Rows are points. A path goes straight from each point to the next, and from the last back to the first. The post is the endless flat space through its rows: a point in 2 columns, a line in 3, a plane in 4, and so on, so that a path can go around it. How many times does the path go around the post? Going back the other way cancels.

Post, 2 rows:
[[ 33  28  18]
 [-52  12   0]]
Path:
[[ -44  -12   18]
 [  88   52   93]
 [ -51   76   10]
 [ -53   29  -38]
 [ -10   -2    1]
 [ -15   14   31]
 [  14   64   60]
 [ -10   43  -13]
 [  31   14   -5]
 [ -76  -13    7]
 [ -96   -1   33]
 [  15   54   49]
 [ -60    9   59]
 [ -28  -17   -1]
 [  40   -4  -44]
 [ -86  -18   10]
 [  31   34   56]
 [  16   75   -5]
 [  16   26  -56]
 [   2   36  -40]
 [ -47   58   13]
 [ -13   27   41]
 [  48  -36   29]
 [-102  -23  -45]]
Times around: 2

Post, 8 rows:
[[-13 -26  12 -16 -12 -32 -69  -5 -87]
 [  9 -14 -16 -30   0  14 -13 -15  12]
 [ -2   0 -47 -15 -21 -16  -8 -51  28]
 [-12 -10  32   1  -4 -13  -9   4 -32]
 [ -1   1  -9  20   3  -8 -15   8  -2]
 [-21  26  -3  -4 -14   2   6  39   8]
 [ 17 -29   4 -29 -35   4   0  45   6]
 [  8  -9 -12  10 -26  15  30   8  -2]]
Path (30 x 9):
[[  11   24  -28   24   22   -4  -14   24  -25]
 [   4  -21  -11  -42  -14  -59  -47   -7   -7]
 [   4  -31   -8    5    7   10   46    7   34]
 [  -6  -36  -35   -9  -52  -26   32    2   22]
 [ -12    7  -33  -26  -11    5   41    8   -1]
 [  -4    5   -8  -34   22   -2  -33  -43  -20]
 [ -27   28  -32  -30   10  -14  -12  -38    8]
 [  -2  -14  -39   12   -9  -16   16  -48   30]
 [ -26  -11   20  -86   29  -11  -60   -5  -20]
 [  22  -47   -9  -18  -54  -16   18   33   35]
 [ -10  -22  -32   15  -33  -10  -44  -21   -3]
 [  15   -1   12  -40  -44   22    0    2   13]
 [  42  -26   -8  -17 -121    2   58   28   11]
 [ -18   11   16  -10   35   19  -50    7  -25]
 [ -12  -16  -16   -8  -46  -29  -30  -42   17]
 [   5    1   -1    7   -7   36  -11    1  -24]
 [  41  -19  -32  -19  -27    6  -27  -14  -36]
 [  -4   11  -47  -11  -15   -8   39  -24   -5]
 [  29  -17   -8  -52  -13  -44  -20   -4   56]
 [  12  -15    4  -33  -25    4  -39  -10  -65]
 [  30   13  -23  -22    7   29   -6  -12    3]
 [  28  -16  -61    3  -18   15   38   32    0]
 [ -34  -12  -37  -22  -26  -20   -7  -41  -26]
 [  23  -19  -37   37  -22    7  -28   84   -1]
 [  -5  -19   12    4  -62  -39  -41   30  -13]
 [  36   -2    0   21   13   17  -18   73   24]
 [  14  -13   -5  -20   -4   34   12  -28   21]
 [   9  -28   31   50   -9  -15   -1   55   37]
 [ -28   -6   13  -61  -36   -2   -6   22  -18]
 [  -7    1  -19   12   24    2  -19   -1  -29]]
Times around: 1
